Each row is a point. The points of each table are mixes of a few directions, plus a little noise. How many directions does each table use, and how many do they share? Where both have some left over, give the other angles between the two spaces (their principal angles), to ten degrees, smallest first.
(in the rows, 128 means zero)

First (6 x 2):
[[ 89 166]
 [180  77]
 [170  87]
 [103 152]
 [116 139]
 [107 148]]
Second, 4 rows:
[[126 124]
 [111  89]
 [114  97]
 [161 201]]
Directions: first 1, second 1, shared 0; angles 70

First:
[[138 130 227 103]
 [124 138  62 157]
 [119  91 118  90]
 [130 156  87 170]
 [129 125 147 120]]
Second, 7 rows:
[[128 128 128 128]
 [178 171 122 153]
 [ 54  64 137  91]
 [140 139 126 134]
 [ 59  68 137  93]
 [162 157 124 145]
 [175 169 122 152]]
Directions: first 2, second 1, shared 0; angles 40

First, 7 rows:
[[132 122 118 124 175 136]
 [145 159 160 138  47 124]
 [139 133 138 132 150 116]
 [127 129 113 119 126 162]
 [ 62  54  83 125 197  70]
 [146 165 152 130  29 157]
 [145 134 132 128 173 131]]
Second:
[[100 114 113 123 120 144]
 [158 167 224 170 108  22]
 [141 127 107 118 142 152]
 [ 85 107 109 122 114 147]
 [106 114 106 119 126 152]
 [219 148  82 103 189 182]
 [ 99 115 119 125 117 137]
 [114 134 164 145 108  87]]
Directions: first 3, second 2, shared 1; angles 30

First (9 x 9):
[[150 110 109 112 122 161 122 174 125]
 [112 106 135  90  90 105 109 148 101]
 [161 146 107 169 174 177 150 129 162]
 [152 138 113 153 157 162 141 132 150]
 [ 72 146 171 129 111  45 124  53 113]
 [111 151 144 154 144 103 139  79 138]
 [121  89 126  68  74 118 100 182  90]
 [157  90 101  85 100 171 110 211 111]
 [116 176 144 192 180 110 157  45 163]]
Second (9 x 9):
[[ 99 141 180 124 131 114 133 126 110]
 [183 102  27 136 123 155 120 132 163]
 [175 106  43 134 123 151 120 131 158]
 [ 76 152 221 120 133 104 137 125  96]
 [ 61 159 248 118 135  96 138 124  86]
 [140 122 106 129 127 134 126 129 136]
 [157 115  75 132 125 142 123 130 147]
 [ 84 149 208 122 132 107 135 125 101]
 [175 107  44 134 123 150 120 131 157]]
Directions: first 2, second 1, shared 0; angles 50

First, 11 rows:
[[152 165  67 128 127 128 112  99 146 114 179]
 [100  89 125 132 105 128  90 117  99 146  61]
 [122 132 158 127  76 135 113 140  83 195  67]
 [162 104 166 168  91 151 132 130  82 119  46]
 [107 121 126 140 195 119 128 124 179  72 198]
 [133 144  59  83 151 113 151 117 165  93 191]
 [136 113  92  92 187 103 156 113 185 121 182]
 [144 127 135 115 163 118 159 131 160 132 162]
 [ 82 140 130  99 146 122 154 164 142  69 176]
 [124 141 179 175  78 146  78 128  80 196  72]
 [146 131 172 148  88 145 136 145  88 150  75]]
Second:
[[163 145 163 165 153 171 184 139 153 119 180]
 [174  91 134 118 149  60 100 150 160 105  74]
 [114  90  81 107 121 107  93 138 146 118  89]
 [155 127 161 158 151 151 176 174 161  58 157]
 [117 148  81  93 122 117 137 153 146  75 164]
 [121 155 164 130 124 128 127  50  59 200 124]
 [137 166 122 120 113 121 119 183 166 139 163]
 [110 100  52 116 139 171 137  30 118 203 142]
 [ 93 158 185 133  90 110  91 148  73 143  95]
 [ 95 100 135 140 118 146 118 115  97 122  92]]
Directions: first 6, second 6, shared 4; angles 80, 80

First:
[[ 85 150 124 114 160 108 102 151  98 100 170 197 109  80]
 [151 116  97 111 106 137 137  48 143 154  57  82 136 150]
 [119 147  99  76 173 135 115  72 160 173 120 138 208 111]
 [149 125 155 146 134 144 139 171 159 145 163 109 172 149]
 [183  90 127 187 112 136  89 113 172 124 172 117 160 127]
 [109 132 157 132  77 122 191 182  68 100  69  92  25 171]
 [130 124 161 151 103 131 159 186 108 112 128 106  86 157]
 [ 99 141 103 106 158 112  92 100 116 116 147 185 130  81]]
Second:
[[150 156  86 170 112 172  79 153 159 134 117 116  83 129]
 [181 141 141 163 109 155 145  99 125 120 157 153  81 141]
 [ 97 132  95 120 123 116 102 158 123 129 115 100 152 124]
 [ 74  70 116  94 124  87 124 142  62 148 142 110 183 143]
 [126 137 179  23 175  89 203  95 111 104 132 154 196 125]
 [161 151 139 111 140 146 145 113 138 120 134 147 116 132]
 [176 142 115 118 185 232  65 150 213 178  77 157  54 130]
 [ 87 130 119 186  86  82 124 139 127 106 126  92 141 107]
 [121  66 205 176 110  87 186  72  98 131 160 156 114 128]
 [106 155  85 117 114 112 107 159 121 112 122  94 158 123]]
Directions: first 4, second 5, shared 0; angles 30, 80, 90, 90

First:
[[118 139 108 152  75 146 121 126 179 118 147 142 129  87 149  60 152 149]
 [ 97  74 166  73 199 113 118  93  93 194 156 123 107 198 147 135 140 112]
 [207 162 116 175  61 176 116 174 146  65 100 105 141  59 122 152 102 148]
 [168  59 180  82 115 193  49  92 167 184 189 102  75 149 208 116 139 133]
 [ 59 126 120 105 179  71 157 102 108 155 128 155 131 175 107 123 140 108]
 [ 64 153 103 124 168  60 172 117 107 126 106 160 143 159  84 140 128 105]
 [131 130 125 115 107 127 101 106 172 127 136 140 102 136 142 146 119 114]
 [114 156 103 144 108 109 139 128 149 105 115 147 133 114 112 126 125 123]
 [158 115 145 166 157 164 174 192  31 123 114  83 186  91 112  85 146 174]
 [165 164 114 145 111 122 131 150 128  81  89 125 133 113  97 197  90 114]]
Second:
[[ 86 173 154 109 133  86  97 106 118 145 179 156  95 112 177 123 131  88]
 [218  28 155 158 173 234 178 203  26 143  89  33 201 127  95  93 147 216]
 [112 145 126 123 122 111 119 116 142 127 137 143 116 127 135 133 125 113]
 [129 127 189 120 169 138 115 149  38 165 178 103 130 103 180  94 146 129]
 [115 143  75 131  89 106 132 101 214  96  92 161 117 148  90 159 111 116]
 [ 73 188  88 113  85  61 103  75 224 105 132 195  83 138 128 162 109  75]
 [145 109  70 143  94 139 152 121 201  93  67 135 142 155  67 156 113 145]
 [105 153 114 121 112 100 117 106 163 120 133 154 109 131 131 141 121 106]
 [154  99 171 132 164 164 134 162  48 153 146  86 150 113 149  99 144 154]
 [146 108 138 133 140 150 137 145 102 133 123 107 143 126 124 119 133 146]
 [121 136 128 125 126 121 124 123 131 129 133 134 123 127 133 129 128 122]]
Directions: first 4, second 2, shared 1; angles 60

First:
[[110 161 124 175  54 102 148 131 212 149 155 156 106 106 161 150 129 103
   82 102 142 100  81 138]
 [135 127 130  98 161 145 111 119  99 118 112 109 145 153 116 118 137 111
  139 136 111 139 162 123]
 [148 117 137  88 174 154  84 120  78 114  97  73 168 164 120 110 144  81
  149 157 107 139 187 120]
 [102 181 119 153  68 112 155 113 214 144 153 171 101 127 149 149 136  95
   75  84 124 108  97 136]
 [106 122 110 129 144 119 192 128 118 123 154 212  75 102  89 133 101 248
  141  90 137 148  84 129]
 [138 128 137 133 115 129  99 131 135 132 118  88 152 135 149 127 139  75
  122 148 128 117 143 128]
 [151  92 139 100 177 146  92 134  61 115 100  75 163 142 117 109 131 122
  166 168 123 141 170 120]
 [138 115 132 114 150 137 113 129 100 122 116 107 143 136 122 120 130 124
  143 144 124 134 148 125]
 [122 109 124 161 109 108 158 147 135 136 148 160 102  88 127 136 106 194
  135 125 155 125  81 132]]
Second:
[[143  94 181 141 135 129 100 144 126 163 153 146 110 107 146 120 141 102
  144 178 131 110 144 150]
 [127 134 199 125  63 131 146  56 166 129 126 114 107 121 156 117 113 110
  101 159 164 146 133 163]
 [145 104 116 129 149 127 108 152 145 146 139 137 131 141 141 113 132 111
  136 134 126 129 156 131]
 [153  73  86 145 229 125  66 249  84 172 163 169 138 122 116 127 163 116
  183 144  84  86 151 107]
 [110 149 133 131 123 129 143 123  95 112 119 125 128 109 107 149 130 150
  129 121 120 117  94 118]
 [143 137  55 104 115 126 144 101 205 109 108 105 150 194 149  97 101 119
   99  74 146 180 172 124]
 [111 159 127 121  98 129 157  91 127 102 109 112 130 128 119 138 116 146
  110 108 135 139 105 124]
 [ 93 173 127 128 112 129 162 109  76  91 106 117 131 101  91 164 127 171
  122 105 117 116  68 108]]
Directions: first 3, second 3, shared 0; angles 60, 60, 70

First:
[[174 112 135 167 162  68  91 161  68 148  94 150 132 104 135 165  86 106
  101 100 119 131 117 168  86 106  95  82 105 123 111 107]
 [116 139 126 100 103 147 156 109 175 117 145 111 130 149 125 107 155 142
  140 145 120 108 150 103 148 140 139 147 138 131 137 155]
 [180 135 142 121 126  63 136 135 144 132 111 123 139 141 138 136 132 119
  112 116  92  83 172 138 102 120 101  90 110 127 127 158]
 [ 73 160 137  80 109 149 155 101 172 115 155 127 123 141 140  84 181 133
  146 123 149 157 144 101 148 140 169 147 142 126 160 130]
 [123 106 113 156 137 164 112 135 100 130 127 130 125 116 113 146  98 133
  130 142 138 137  92 133 138 128 124 147 133 130 110 112]
 [104 127 122 128 127 156 127 123 125 125 136 129 123 124 124 122 130 132
  136 133 144 147 112 122 141 132 142 145 136 129 130 116]
 [186 135 145 129 135  48 125 144 125 139 104 131 139 133 142 143 124 113
  105 106  94  91 168 149  90 114  94  78 105 125 125 149]
 [ 65 112 102 140 125 231 123 116 116 118 153 126 114 117 107 120 118 147
  154 159 169 171  68 110 172 143 159 190 156 131 122  98]]
Second, 9 rows:
[[104 121 131 129 125 133 127 113 131 127 129 132 115 143 116 119 133 125
  133 138 129 128 131 123 129 131 125 124 134 126 139 119]
 [ 95 119 131 129 125 135 126 107 131 126 130 133 110 149 111 116 135 123
  134 143 129 128 132 121 130 132 125 122 137 126 142 116]
 [  7  94 141 131 116 154 121  55 139 124 136 148  65 203  69  84 154 112
  148 179 135 128 141 104 135 145 113 107 160 123 181  86]
 [ 43 103 137 130 119 146 124  77 136 126 133 142  84 182  86  97 147 116
  142 164 133 128 138 111 133 140 117 114 150 125 164  97]
 [169 140 123 127 132 118 130 152 124 129 126 121 150 103 149 143 118 133
  121 110 126 128 123 136 126 122 133 135 117 130 109 143]
 [177 142 123 127 134 117 131 157 123 129 125 120 154  98 152 146 117 135
  120 106 125 128 123 138 124 121 134 137 115 131 107 146]
 [243 162 116 125 140 103 134 197 118 131 120 109 188  56 185 170 103 143
  109  78 122 128 115 151 121 111 142 147  98 133  78 170]
 [ 89 117 132 129 124 136 127 104 132 127 131 135 108 153 109 114 137 123
  135 145 130 128 133 121 130 134 123 120 138 126 146 115]
 [224 156 117 125 139 107 133 186 119 130 122 113 178  68 175 162 107 141
  112  86 123 128 117 147 122 114 140 144 103 131  86 163]]
Directions: first 3, second 1, shared 0; angles 60
